Each row of a before or after table is a point. The points were changed in one or more steps. Then noise was added and the rows were shuffled. The steps act on how far a point lies along the listed directions, d1 being the first. What was done? A step turns or swaps two directions, mirrors them in a line or flattens them onto one, adds a multiple of one to another, or multiplies one. Angles are multiples of 10 degrees, from the lower direction toward the higher: turns from -170 to 170, lines from 10 to 170 but not 90. Use the fewest steps. Two steps may share a direction if one is a turn and the other turns, adds or multiplies; they go together, in the order done. Otherwise the lowest direction goes first.

Directions:
(1): [45 -5]
(2): [ 5 45]
Before (8 x 2):
[[-12  40]
 [-16 -10]
 [ 20 -27]
 [-14  16]
 [  5 -11]
 [-25 -11]
 [ 56 -25]
 [ -7  16]]
After (8 x 2):
[[-25 -21]
 [ 22 -16]
 [ 18  13]
 [ 19  35]
 [ -8 -10]
 [-60 -11]
 [ 13 -13]
 [ 11  14]]
Steps: multiply d1 by -1

Directions:
(1): [-43 -23  29  30]
(2): [-47  21 -22 -31]
(3): [ -4  19 -39  47]
(4): [ 2 53 35  9]
Before (12 x 4):
[[  3  22  -6  21]
 [-10  -6 -23 -21]
 [-35  13  59 -14]
 [-22 -31  11  47]
 [-28  -3   2  38]
 [ -6  23  -7  -6]
 [ -6 -37   4  35]
 [-46   0  27  39]
 [-15  30  12  18]
 [-49 -15  15  12]
 [ -1  49 -10  11]
 [-18  -2 -23 -24]]
After (12 x 4):
[[-21  20  20   6]
 [-31   5   0  -5]
 [  6  58  26  -3]
 [ -8   0  10  13]
 [ 55  14   6   6]
 [-30  48  26   2]
 [-23   0 -32 -29]
 [-45  -3  10   8]
 [ -3  57   0 -20]
 [  7  34  10  -6]
 [ 53  33  16   1]
 [-33  10 -31 -33]]
Steps: mirror d1 and d4 in the line at 60 degrees; multiply d2 by 1.6; multiply d3 by 0

Directions:
(1): [  1  24 -18 -29  58   8  37  -2]
(2): [ 17 -25 -22  47  11  47  15  18]
(3): [ 21 -26  47  10  13   0  24 -50]
(4): [-60 -16 -31  11  -3   0  10 -39]
Before (10 x 8):
[[ -7  -1 -13   5  -8   1  -6   2]
 [ 10  -1   5  -3   0  -2  -5   5]
 [-14   4  -5  -9  -4   0   0   3]
 [ -5  -3   5   4  -3   8   9  -3]
 [-29   9 -15  -5 -24 -23 -25   0]
 [ 28   6  18   1  12   1   5   0]
 [-19   8 -14 -13  -4 -12  -7   5]
 [ -6  -7 -14  13  -1   8   1 -11]
 [ 15  -3  15  -5   3 -10   5 -17]
 [  4   8  -4  -1  17   7  15  -4]]
After (10 x 8):
[[ 19 -20  37   1  18 -10  25 -57]
 [-10  10 -30   3 -16   2 -19  28]
 [-38  44 -62 -23 -23 -20 -43  63]
 [-18  16 -22 -16  -4   0 -10  27]
 [-13  -1 -26  12 -14   8 -10   8]
 [ -8  -8   6   7  -6  10   9  -5]
 [  6   7   2   4  13   5  16 -11]
 [ 15  -9  15  -3   5  -3   1 -10]
 [ 36 -21  55  10  24   1  28 -51]
 [-21  30 -43 -25  -4  -9 -18  46]]
Steps: add -0.7 times d2 to d1; turn d3 and d4 by 30 degrees; multiply d3 by 3
